Rows are points. The points of each table are mixes of a few directions, plus a little noise. Count the directions of each table, and those that both share. Where both have some left over, give the other angles between the two spaces (their principal angles), to ten degrees, smallest first.

First:
[[ 19.6  -4.7]
 [ 48.3 -12.1]
 [-23.7   5.4]
 [-13.1   3.7]
 [-13.0   3.9]
 [  1.6   0.1]
 [-20.2   5.0]]
Second, 6 rows:
[[-27.2 -18.6]
 [ 20.0  15.1]
 [ 24.1  17.1]
 [  2.6   0.5]
 [  4.7   4.1]
 [-24.8 -17.3]]
Directions: first 1, second 1, shared 0; angles 50

First:
[[-14.0  -5.0  -0.2  17.4]
 [ 16.1   5.7   0.1 -19.7]
 [  8.8   3.2   0.1 -10.8]
 [ 45.8  16.4   0.5 -56.4]
 [-11.1  -3.8  -0.1  13.6]
 [-19.6  -7.0  -0.2  24.1]
 [-21.6  -7.7  -0.2  26.6]
 [ -4.3  -1.5   0.0   5.4]]
Second (7 x 4):
[[-11.0  25.8   0.7  12.5]
 [ -4.4 -32.8  -0.9   5.9]
 [ 14.8  25.8   1.0 -19.2]
 [ 10.0  48.3   1.6 -13.8]
 [-13.4  -3.2   0.4  16.6]
 [  1.6 -34.1  -1.3  -0.6]
 [  1.9 -29.8  -1.4  -1.6]]
Directions: first 1, second 2, shared 1

First:
[[ -6.8  -1.4 -27.7  24.3 -13.0  51.9  17.7  -1.6]
 [  9.1  -9.1 -32.4   3.3   9.5  -3.2  -3.3  15.9]
 [  3.0 -21.5  -2.1  -5.9  12.2  -2.3 -16.0   1.1]
 [-20.8  29.4  32.9 -17.7   1.3  -2.4  -0.6  -7.5]
 [ 22.1  -8.1   6.3  20.5 -26.2 -20.0  16.8  -8.8]
 [  3.7  -7.0 -18.6 -10.3  20.2 -10.6 -14.6  14.9]
 [ -1.7  19.0  38.3  -1.8 -18.8 -21.2  11.0 -14.8]
 [  8.6   0.1  -6.4 -16.0  17.4 -36.1 -14.0  14.3]
 [-19.2  -2.2   6.9   3.9  -2.5  43.9   0.7 -13.5]]
Second:
[[ 11.0 -18.9  19.9 -14.9   4.7 -37.3 -20.0   2.7]
 [-20.4  23.8  -5.0  -6.2   4.6  22.3   2.9   6.5]
 [ -2.9 -15.4 -24.5 -17.1  15.6  -7.9 -25.6  32.3]
 [  7.3  -5.9 -20.8  24.5 -19.4  20.9  17.3  -0.3]
 [ -8.6 -23.9   9.2  -5.0  -8.0  14.5 -16.2   3.5]
 [ -1.0  -9.9  18.2  -0.9  20.1  13.1  -3.6 -31.0]
 [ -7.0   5.5  19.3  -5.7 -21.2  -7.5  -1.8   6.4]
 [ -2.7   1.1   2.1   4.6  15.1  18.5   5.3 -20.8]
 [ 24.8  42.2 -19.0  20.5 -11.9 -36.5  41.7   0.8]]
Directions: first 4, second 5, shared 4

First (10 x 11):
[[  7.3  -3.2   0.3  -7.1   0.1  -1.1  -2.5   4.9  -7.4  -2.0  -4.2]
 [-14.8   8.1  -2.0  17.2  -0.5   2.1   4.3 -12.0  19.8   7.0   9.4]
 [-37.0  18.5  -3.1  43.7  -1.1   5.3  10.5 -28.8  46.8  14.4  21.3]
 [ 31.0 -16.8   3.1 -37.1   0.4  -5.5  -8.9  24.1 -39.5 -12.2 -17.7]
 [ 19.2  -9.7   0.9 -23.9  -0.1  -2.9  -5.4  15.6 -24.4  -7.9 -11.8]
 [  7.9  -4.2   0.6 -10.4  -0.1  -2.5  -0.8   6.7  -9.9  -3.9  -3.4]
 [ -5.2   3.6  -0.9   7.5  -1.6   1.7   0.0  -4.2   6.9   3.2   3.5]
 [-40.3  22.4  -2.5  46.8  -1.5   5.1  12.3 -30.6  51.8  16.4  22.1]
 [ 37.0 -19.8   2.6 -44.2   1.6  -5.0  -9.8  28.3 -46.4 -14.6 -21.7]
 [ -4.4   1.9   1.4   4.9   1.0   0.0   0.8  -3.5   4.0   0.4   2.9]]
Second (9 x 11):
[[-24.9   4.2  27.7  18.7  21.3  -2.1 -10.1  -8.2   8.8   1.3  -4.3]
 [-16.7  -6.8  14.6  17.5  -6.0  -2.6  29.7  -0.9 -15.9 -14.8  -2.7]
 [ 16.5  16.3 -13.3 -15.2 -14.0  11.8  -9.0  -0.4  18.1  -0.2  -1.2]
 [ 36.8 -24.2 -34.5   5.7  -5.4   6.5   1.7  40.4  -7.6  18.4  -4.1]
 [  6.8  16.8  36.3 -21.7  -6.6 -16.3   8.1 -28.3  -5.2 -32.0 -13.3]
 [-12.3  18.3 -11.4 -27.4 -11.2  15.9 -12.7  -9.1   3.3  -5.4   7.3]
 [  7.0   2.6  -5.9  13.6   1.6 -10.2   0.6 -14.4  23.0  11.8  10.6]
 [ -3.7 -25.8 -21.6   2.6  38.2 -18.9 -37.3   2.1  -5.8  42.5  24.4]
 [ -9.5  -1.6   7.4   4.7 -18.4  15.9  29.7  17.6 -19.1 -22.3 -14.8]]
Directions: first 1, second 6, shared 1
